Each row of a before or after table is a point. One or more steps were done to the points. Then noise was added and the rows were shuffled. The steps act on columns, c1 being the first. Name the steps. A step turns or swaps two columns, mirrors them in a line or flattens them onto one, adds a multiple of one to another, or multiplies or shifts one. Angles are multiples of 10 degrees, from the lower column toward the higher: turns from -170 to 170, lines from 10 to 170 but not 90. Use the fewest steps. Two steps may share a column if one is a turn and the other turns, adds or multiplies; they go together, in the order done. Otherwise the lowest column goes first.
In the rows, zero is written as 128.

Before (14 x 3):
[[ 77 132  95]
 [ 83 136  93]
 [188 217 106]
 [127 105 119]
 [132 123 204]
 [ 81  99 131]
 [ 88  95 199]
 [163 139  85]
 [239  98 117]
 [ 76 104  95]
 [ 85 172 135]
 [ 96 116  95]
 [ 82 140 127]
 [125 169 115]]
After (14 x 3):
[[ 85 168 151]
 [131  97 198]
 [ 88  71 183]
 [ 82 149  98]
 [ 98 132  94]
 [124 171 131]
 [126 109 110]
 [ 82 139 131]
 [ 77 143  98]
 [238 103 108]
 [166 154  90]
 [ 75 118  92]
 [190 220 136]
 [ 80 100 122]]
Steps: turn c2 and c3 by 20 degrees

Before (11 x 6):
[[109 132 134 145 153 171]
 [ 95  95 160 225  92  61]
 [139 111  92 168 169 119]
 [ 16 111 164 207  81  51]
 [126 161 127 108 131 115]
 [141 183 130  94 183 113]
 [146 114 133 102 130 125]
 [ 86 132 190 200 122  90]
 [182 135 143 118 175 152]
 [173 195 109 131 139 161]
 [160 122 117 120 128 141]]
After (11 x 6):
[[189 167 130 112  80 146]
 [140 147  97 112   5 108]
 [140 176 142 178 120 114]
 [ 20 100 217 135 190  60]
 [170 106 117 142  23 166]
 [126 112 112 122  78 114]
 [111 144 148 134 103 169]
 [ 85 122 222 108 124  90]
 [ 91 113 228 146 200  64]
 [159 135 113 129 138 141]
 [147 136 112 109 143 124]]
Steps: turn c2 and c5 by -120 degrees; multiply c5 by 1.6; turn c3 and c4 by -60 degrees

Before (9 x 9):
[[162 111 159 134 134 126 165 135 116]
 [105 146  84 133 130 131 127 117 114]
 [128  91 131 142 130 151 158 145 137]
 [116 143 118 118 134 136 137 134 149]
 [131 133  88 102 127 144 140 134 118]
 [107 128  88 129 115 112 127 156 151]
 [131 110 157 140 160 132 164 166 111]
 [150 158  92 136 123 144 129 143 144]
 [116 127 143 139 125 132 179 157 119]]
After (9 x 9):
[[115 118 113 140 125 136 138 163 150]
 [162 128 178 122 121 126 165  73 116]
 [106 132  56 124 125 131 127 190 115]
 [129  98 176 122  93 133 165  40 113]
 [116 100 152 118 129 133 178  96 119]
 [128 124 131 114 125 149 159   5 138]
 [131 122  64 153 133 144 140 136 118]
 [149 103  70 119 132 144 130 197 145]
 [108 102  63 124 141 111 126  99 150]]
Steps: turn c2 and c8 by 110 degrees; multiply c8 by 3; multiply c3 by 1.6; turn c4 and c5 by -170 degrees
